Each wall is flat, endless, passes through zero and stands at right angles to its row. A trip goes straight from one point to another. Which walls does it cross, in order?

Walls:
(1): [-0.43  0.09]
(2): [ 0.43 -0.08]
(3): [-0.39  0.21]
(4): [-0.03 -0.19]
(5): [ 0.12 -0.17]
(6): [0.10 0.01]
(7): [-0.29  0.07]
(8): [-0.49  0.16]
Trips:
[ 0.17 -0.12] to [ 0.29 -0.09] -> none
[-0.12 -0.29] to [-0.13 -0.20] -> 3
[-0.10 -0.01] to [-0.15  0.01] -> none
[-0.09  0.18] to [-0.12  0.19] -> none
[-0.33  0.03] to [-0.29 -0.22] -> 5

Walls:
(1): [-0.16  0.06  0.15  0.05  0.14 -0.06]
(2): [ 0.31  0.49  0.12  0.19 -0.32 -0.34]
(3): [ 0.34 -0.74  0.03 -0.13 -0.06 -0.24]
(4): [-0.20 -0.31  0.24 -0.28 -0.04 -0.37]
(5): [ 0.15 -0.39  0.26  0.21  0.22  0.18]
(6): [ 0.26 -0.14 -0.26  0.25  0.07 -0.06]
(7): [-0.03  0.10 -0.28 -0.29 -0.15  0.02]
(8): [-0.09  0.32 -0.04  0.37  0.13  0.42]
(9): [-0.08  0.24 -0.52  0.46 -0.02  0.15]
(10): [ 0.67 -0.09 -0.03  0.37 -0.37 -0.05]
Trips:
[-0.11  0.63  0.15  0.12 -0.21 -0.03] to [ 0.12  0.44 -0.27  0.06  0.28 -0.01] -> 6
[-0.57  0.27 -0.15 -0.14  0.27  0.01] to [ 0.27  0.07 -0.31 -0.15 -0.24 -0.01] -> 4, 1, 2, 8, 6, 10, 3
[-0.10  0.18 -0.03 -0.10  0.45  0.12] to [-0.02  0.32  0.14  0.49 -0.05 -0.40] -> 5, 2, 6, 10
[ 0.13  0.06 -0.11 -0.13 -0.09 -0.52] to [ 0.10 -0.09 -0.50  0.04  0.00 -0.53] -> 9

Walls:
(1): [-0.13  0.31  0.00 -0.24  0.03  0.10 -0.01  0.35  0.03]
(2): [-0.07  0.59 -0.35 -0.08 -0.23  0.26 -0.39 -0.20  0.19]
(3): [-0.10  0.62  0.44  0.21  0.38  0.12  0.08  0.34  0.36]
(4): [-0.39  0.19 -0.01  0.04 -0.36 -0.20  0.20 -0.05  0.16]
(5): [-0.11 -0.14 -0.08 -0.29  0.11 -0.14  0.39  0.16  0.41]
(6): [ 0.25  0.35 -0.18  0.60 -0.21 -0.13 -0.37  0.56  0.08]
Trips:
[-0.20  0.05  0.35 -0.73 -0.08 -0.02  0.13 -0.05 -0.32] to [ 0.19 -0.39  0.24  0.15 -0.09  0.06 -0.48  0.35 -0.75] -> 4, 5, 6, 1
[ 0.15 -0.70  0.22  0.67 -0.18  0.50  0.13 -0.13  0.13] to [-0.03  0.13 -0.19  0.14 -0.21  0.13  0.05 -0.06 -0.10] -> 4, 2
[-0.22 -0.26 -0.28 -0.16  0.30  0.36 -0.03  0.08 -0.49] to [-0.16  0.17  0.23  0.20  0.39 -0.10 -0.21  0.21  0.13] -> 3, 6
[ 0.11  0.18 -0.08 -0.11  0.18  0.28  0.21 -0.44  0.20] to [-0.12  0.31  0.17 -0.21 -0.50  0.09  0.33  0.12 -0.17] -> 4, 1
[-0.10  0.13  0.00  0.39 -0.21  0.09 -0.12 -0.05 -0.03] to [-0.03  0.33  0.06  0.07  0.10  0.20 -0.57  0.23 -0.34] -> 1, 4

Walls:
(1): [-0.15  0.03  0.11 -0.53 -0.16  0.05  0.10 -0.40 -0.07  0.13  0.35  0.24]
(2): [ 0.28 -0.28 -0.35  0.61 -0.14  0.16 -0.34 -0.19  0.62  0.22  0.07 -0.12]
(3): [-0.19 -0.10 -0.02  0.37 -0.22  0.22 -0.37 -0.12 -0.39 -0.07  0.20  0.02]
(4): [-0.65  0.42 -0.08 -0.32  0.15 -0.10 -0.14  0.04 -0.23 -0.14 -0.47  0.20]
(5): [-0.45 -0.21  0.05 -0.05 -0.14  0.26 -0.33  0.27 -0.14 -0.22  0.02 -0.33]
(6): [ 0.21 -0.26  0.20 -0.08  0.14  0.43  0.17  0.19 -0.03  0.17 -0.03  0.20]
(7): [ 0.36  0.34 -0.53  0.21  0.03 -0.45  0.08  0.07 -0.07  0.05 -0.02  0.15]
Trips:
[-0.59  0.16 -0.28 -0.61  0.15  0.46 -0.19  0.02 -0.20 -0.20  0.11  0.03] to [ 0.27 -0.04  0.08 -0.53 -0.45  0.49  0.01 -0.03  0.16 -0.07 -0.24 -0.32] -> 6, 3, 4
[-0.24 -0.38  0.19 -0.18  0.32  0.11  0.25  0.14 -0.34 -0.23  0.54  0.07] to [ 0.06 -0.07  0.09 -0.56 -0.16 -0.31 -0.26  0.11 -0.23  0.40  0.13  0.00] -> 4, 3, 6
[ 0.05  0.14 -0.19  0.44 -0.26 -0.19 -0.12  0.09 -0.30 -0.06  0.15  0.25] to [ 0.17  0.26 -0.23 -0.23 -0.08  0.18 -0.13 -0.34  0.42 -0.05  0.30 -0.14] -> 1, 3
[-0.06  0.15  0.21 -0.37  0.02  0.14  0.29 -0.78  0.03 -0.07  0.28 -0.09] to [-0.31  0.34  0.10 -0.35 -0.31 -0.11 -0.30  0.33  0.56  0.09 -0.33  0.44] -> 4, 5
